Each point is reached from the start by the listed moves, each made 0, 1 or 2 times, or once backwards (-1), plus a little noise. Is the number of moves made odd or even? Then give how often each move was made.

Moves:
(1): [ 0.74 -0.14  0.19  0.05]
(2): [ 0.25  0.21  0.42 -0.43]
Start: [ 0.06 -0.02  0.01 -0.12]
Points:
[ 1.56 -0.36  0.39 -0.06] => even (2, 0)
[ 0.03 -0.03  0.01 -0.12] => even (0, 0)
[ 0.31  0.20  0.40 -0.55] => odd (0, 1)

Moves:
(1): [ 0.40  0.38 -0.38 -0.10  0.09]
(2): [-0.39  0.25 -0.04 -0.08  0.28]
(3): [ 0.20 -0.04  0.29 -0.16  0.07]
(4): [ 0.20  0.30 -0.10  0.31 -0.16]
Start: [-0.42 -0.04  0.07  0.20  0.03]
Points:
[-0.23  0.61 -0.42  0.97 -0.34] => odd (0, 0, -1, 2)
[ 0.59  0.36 -0.02 -0.65  0.50] => odd (2, 0, 2, -1)
[ 0.80  1.49 -0.35  0.20  0.30] => odd (2, 1, 2, 2)

Moves:
(1): [ 0.38 -0.48  0.05  0.10  0.16  0.35  0.04 -0.17  0.03  0.03  0.06]
(2): [ 0.02  0.25 -0.06  0.14 -0.10 -0.01  0.07 -0.07 -0.08 -0.17  0.24]
(3): [ 0.01  0.08  0.36  0.20  0.25  0.15 -0.16  0.29 -0.08  0.48  0.17]
(4): [-0.17  0.04  0.27  0.66  0.19  0.19  0.28 -0.45  0.21  0.12 -0.10]
(5): [-0.22  0.07  0.16 -0.22  0.16  0.19 -0.14 -0.23  0.14  0.06  0.21]
(6): [-0.22 -0.02 -0.05  0.06 -0.48  0.15 -0.24  0.01  0.29 -0.06  0.07]
(7): [ 0.07  0.03 -0.12 -0.07 -0.06  0.44  0.45  0.18 -0.07 -0.16 -0.23]
(8): [ 0.02 -0.24 -0.48 -0.06  0.43  0.00 -0.19  0.28  0.04  0.31  0.00]
Start: [-0.08  0.28  0.23  0.01  0.11  0.05  0.33 -0.23 -0.17  0.01 -0.08]
Points:
[ 1.13 -0.71 -0.24  0.09  0.65  0.53 -0.04  0.63 -0.55  0.53  0.35] => odd (2, 1, 1, -1, -1, 0, 0, 1)
[-0.16 -0.02 -0.24  0.70  1.33  0.83  0.47  0.36  0.07  1.05 -0.18] => odd (0, 0, 1, 1, 0, 0, 1, 2)
[ 0.64  0.11  1.59  0.85  0.80 -0.09  0.10 -0.09 -0.72  0.82  0.28] => odd (1, 0, 2, 0, -1, -1, -1, -1)
[-1.04  0.29  1.12  0.85  0.46  0.98  0.38 -1.51  0.89  0.55  0.04] => even (0, -1, 0, 2, 2, 1, 0, 0)

Moves:
(1): [ 0.22 -0.01  0.08  0.07  0.29  0.11  0.04 -0.05 -0.01 -0.03 -0.01 -0.01
  0.12  0.21 -0.10]
(2): [ 0.05  0.01 -0.16 -0.03 -0.12 -0.01  0.19 -0.03  0.21 -0.02  0.08  0.01
 -0.17 -0.08  0.02]
(3): [-0.02  0.11  0.34  0.02  0.04  0.00 -0.01  0.04 -0.06  0.00  0.03  0.15
 -0.02 -0.08  0.06]
(4): [-0.03  0.12  0.23  0.49 -0.39 -0.10 -0.28 -0.15  0.02 -0.41 -0.04 -0.20
  0.24  0.13 -0.01]
(5): [-0.24  0.34  0.12  0.09  0.19  0.18 -0.16  0.08 -0.13 -0.17  0.17  0.11
 -0.09 -0.14  0.03]
(6): [-0.15 -0.06 -0.01 -0.04  0.08  0.10  0.17 -0.06 -0.09  0.01 -0.07  0.18
  0.01 -0.11 -0.06]
(7): [-0.02 -0.08  0.04  0.23  0.38 -0.31 -0.06 -0.07  0.01  0.09  0.13  0.00
  0.01  0.06  0.10]
(8): [ 0.11 -0.09 -0.04  0.26  0.07  0.22  0.27  0.23  0.14  0.05 -0.04  0.09
  0.04  0.05 -0.10]
(9): [-0.06 -0.16  0.22  0.04 -0.02 -0.04 -0.12  0.02  0.27  0.11 -0.27  0.06
  0.09 -0.04 -0.04]
(10): [-0.07  0.19 -0.05 -0.03  0.08 -0.04 -0.14 -0.23 -0.20  0.26 -0.17 -0.05
 -0.16  0.14  0.07]
(11): [-0.03 -0.06 -0.02  0.10 -0.07  0.03  0.02 -0.27  0.14  0.07  0.41 -0.45
 -0.10 -0.01  0.09]
(12): [ 0.04 -0.13  0.01  0.29  0.02 -0.11 -0.32  0.04  0.06  0.23  0.23  0.44
  0.08 -0.29  0.01]
Start: [ 0.16 -0.28 -0.12  0.12 -0.04  0.03 -0.03  0.04 -0.27  0.07  0.00  0.15
  0.03 -0.04  0.03]
Points:
[ 0.35 -0.45 -0.35 -0.08  0.84  1.48  1.16  0.30  0.15  0.20 -0.26 -0.16
 -0.03  0.37 -0.54] => even (2, 0, -1, -1, 1, 1, -1, 2, 1, 0, 1, -1)
[-0.01 -0.38  0.31  1.10 -1.62  0.49  0.57 -0.60  0.51 -0.26 -0.27 -1.15
  0.01  0.27  0.01] => odd (-1, 1, 1, 2, -1, 1, -1, 2, 1, 1, 2, -1)
[-0.23  0.19  1.30  1.35  0.48 -0.12 -1.16 -0.01 -0.11 -1.18 -0.44  0.66
  1.05  0.06 -0.23] => odd (2, 0, 0, 2, 2, 1, 1, -1, 2, -1, -1, 0)
[ 0.79 -1.27 -0.02  1.10  0.68 -0.30  0.72  0.20  1.12  0.64 -0.37  0.36
  0.13  0.31 -0.13] => even (1, 2, 0, 0, -1, 0, 2, 2, 2, 0, 0, 0)
[ 0.23 -0.39  0.62  2.62  0.58 -0.09 -0.08  0.58  0.33 -0.52  0.54  1.97
  0.69 -0.67 -0.20] => odd (1, 2, 1, 2, 1, 2, 2, 2, 0, -1, -1, 2)
[ 1.07 -0.69 -0.61  1.11  1.13 -0.58 -0.20 -0.49 -0.01  1.11  0.03  0.17
  0.00  0.80  0.06] => even (2, 1, -1, 0, -1, -1, 2, 1, 0, 2, 0, 1)
